Each point is reached from the start by the listed moves, each made once or not at all, plus a little noise. Say if it took an odd or an even number of moves. Then give how often each move was made.
(in the rows, 128 means zero)

Moves:
(1): [175 104 139  92]
(2): [129 157  75  91]
(3): [156 176 145 142]
Start: [ 97 150 113 104]
Points:
[172 199  91  46] => odd (1, 1, 1)
[127 225  82  83] => even (0, 1, 1)
[125 192 130 121] => odd (0, 0, 1)

Moves:
(1): [128 154 128 108  76 126 131  88 126 144 103 127]
(2): [140 187 131 167 135 141 135 134 117 123 126 108]
(3): [126 157 114 132 153 140 143 122 136 152 151 140]
(4): [124 142 124 148 103 128 133 134 133 140 139  86]
(5): [188 136 119 141 126 113 137 149 133 147  98 187]
(6): [155 116 126 125 128 167 113 130 130  90 121 131]
(7): [130 115 104 121 122  99 149 128 129 121 120 126]
(8): [128 151 135 140 126 137 120 145 161 121  97 115]
(9): [134 114 100 121 148 109 109 112 132 127 131 126]
(10): [ 91 116  88 152 118 126 126 148 140 149 118 153]
(11): [116 127 108 118 123  89 124 136 130 120 150 160]
Start: [123 122 127 130 120 133 126 100 116 103 131 121]
Points:
[137 153  33 107  79  92 132  56 136 101 152 122] => odd (1, 0, 1, 1, 0, 1, 1, 0, 1, 0, 1)
[170 207  62 140  77  77 126  91 170 158 103 167] => odd (1, 0, 1, 1, 1, 0, 0, 1, 1, 0, 1)
[ 76 171   7 149  67  60 137  91 180 154 113 130] => even (1, 0, 1, 1, 0, 0, 1, 1, 1, 1, 1)
[118 209  98 160 148 120 146 109 116 115 172 147] => odd (0, 1, 1, 0, 0, 0, 0, 0, 0, 0, 1)
[ 87 190  49 207 106  92 106 141 160 116 126  98] => even (0, 1, 0, 1, 0, 0, 0, 1, 1, 1, 1)

Moves:
(1): [127 140 117 113 120 124 138 139 119 137 146 117 121 142 137 128 126 107
 118 122 114 132 123 149]
(2): [132 110 149 134 162 117 139 146 129 127 122 134 125 108 151 125 132 126
 116 157 113 128 130 135]
(3): [127 136 175 137 138 120 137 127 121 129 136 124 138 136 121 107 130 138
 130 133 143 130 153 126]
(4): [154 129 118 135 142 128 140 137 134 129 125 116 144 136 122 117 127 126
 160 141 133 137 139 129]
(5): [118 134 112 136 105 112 122 124 103 175 116 141 109 116 151 127 143 124
 121 161 157 146 125 137]
(6): [125 145 103 126 102 162 136 104 113 111 112 153 125 145 146 151 128 143
 145 120 100 110 118 122]
(7): [135 129 115 134 137 130 119 124 124 132 145 154 130 132 151 130 129 124
 156 144 131 120 122 152]
(8): [108 112 145 136 105 122 140 144 134 154 125 127 130 124 108 144 134 128
 121 141 128 118 148 141]
(9): [123 124 124 135 132 136 138 130 125 116 156 108 131 132 118 118 121 127
 100 139 139 128 128 133]
(10): [143 128 135 124 145 130 113 141 137 136 117 127 131 143 132 124 115  99
 132 156 139 124 112 127]
(11): [142 130 143 118 122 142 138 120 120 161 119 143 136 110 134 138 133 153
 130 104 132 125 124 117]
(12): [132 126 127 118 162 137 114  81 111 118  92 141 156 129 134 154 123 141
 140 125 106 113  95 139]
(13): [141 138 112 142 128 114 127 131 144 140 128 132 128 134 123 122 129 145
 127 133 123 126 143 125]
(14): [147 115 124 127 143 119 120 143 105 120 125 124 117 135 132 116 134 106
 130 118 150 103 147 115]
(15): [125 121 116 126 158 106 140 139 115 129 143 158 130 133 126 110 150 122
 116 133 123 138 120 113]
(16): [120 131 118 104 135 112 135 141 137 114 132 120 132 135 127 131 137 145
 130 116 128 136 122 127]
(17): [120 135 121 112 113 128 124 120 125 121 143 105 120 145 126 152 121 130
 124 117 120 143 134 104]
(18): [139 117 145 114 154 142 107 123 120 109 123 156 134 122 112 135 112 121
 126 120 143 131 139 127]
(19): [126 141 152 162 112 130 128 168 143 138 122 113 110 128 116 151 140 130
 129 111 134 129 141 132]
(20): [126 124 127 124 126 121 158 120 142 133 142 126 123 136 133 141 139 130
 121 128 136 144 126 139]
(21): [135 130 114 120 110 118 127 120 134 114 127 124 129 120 115 130 132 130
 117 130 121 121 128 129]
(22): [ 91 159 117 131 140 115 125 133 135 143 122 137 148 101 139 150 139 111
 109 112 142 138 123 124]
(23): [123 139 136 130 127 115 139 130 123 138 117 123 128 114 111 134 110 133
 139 128 128 130 119 121]
(24): [133 127 138 147 117 101 133 153 126 112 129 140 155 130 135 133 114 142
 114 120 123 129 153 124]
Start: [128 125 138 128 118 133 130 117 137 131 145 142 119 137 107 146 122 127
 126 157 168 127 114  99]
Points:
[126 136 179 182 182   7 221 199 175 165 172 155 188 120  81 138 127 118
  72 244 188 152 172 103] => odd (0, 1, 1, 1, 0, 0, 0, 1, 1, 1, 0, 0, 1, 0, 1, 0, 0, 0, 0, 1, 1, 1, 1, 1)
[120 124 205 190 150  79 149 154 121 146 140 202 172 155 103 180 144 153
 131 169 159 108 155 130] => odd (0, 0, 1, 0, 0, 0, 1, 1, 0, 0, 0, 1, 0, 0, 1, 0, 0, 0, 1, 0, 0, 0, 0, 1)
[104 182  86 118 119  33 167 176 113 218 159 205 152 116 152 163 162 155
  71 129 184 172 126  91] => even (1, 0, 0, 0, 1, 0, 0, 0, 0, 0, 1, 0, 1, 0, 1, 1, 0, 0, 0, 0, 0, 1, 0, 1)
[160 101 203 190 135  78 165 242 141 137 151  80 132 152  77 180  92  92
 110 206 196 116 180  80] => even (0, 1, 0, 1, 0, 0, 0, 1, 1, 1, 0, 0, 0, 1, 0, 0, 1, 0, 1, 0, 0, 0, 1, 1)
[123 182 165 206  99   8 170 237 115 213 153 132 134 119 125 194 142 106
 118 207 208 137 219 120] => odd (1, 1, 1, 1, 1, 0, 1, 1, 0, 0, 0, 0, 1, 1, 0, 0, 1, 0, 1, 0, 1, 1, 1, 1)
[119 186 196 150 168 107 167 220 160 166 109 159 150 139  89 206 111 115
 144 185 169 134 158 116] => odd (1, 1, 1, 1, 0, 1, 0, 1, 0, 1, 0, 0, 1, 0, 0, 1, 0, 1, 1, 0, 0, 1, 1, 0)
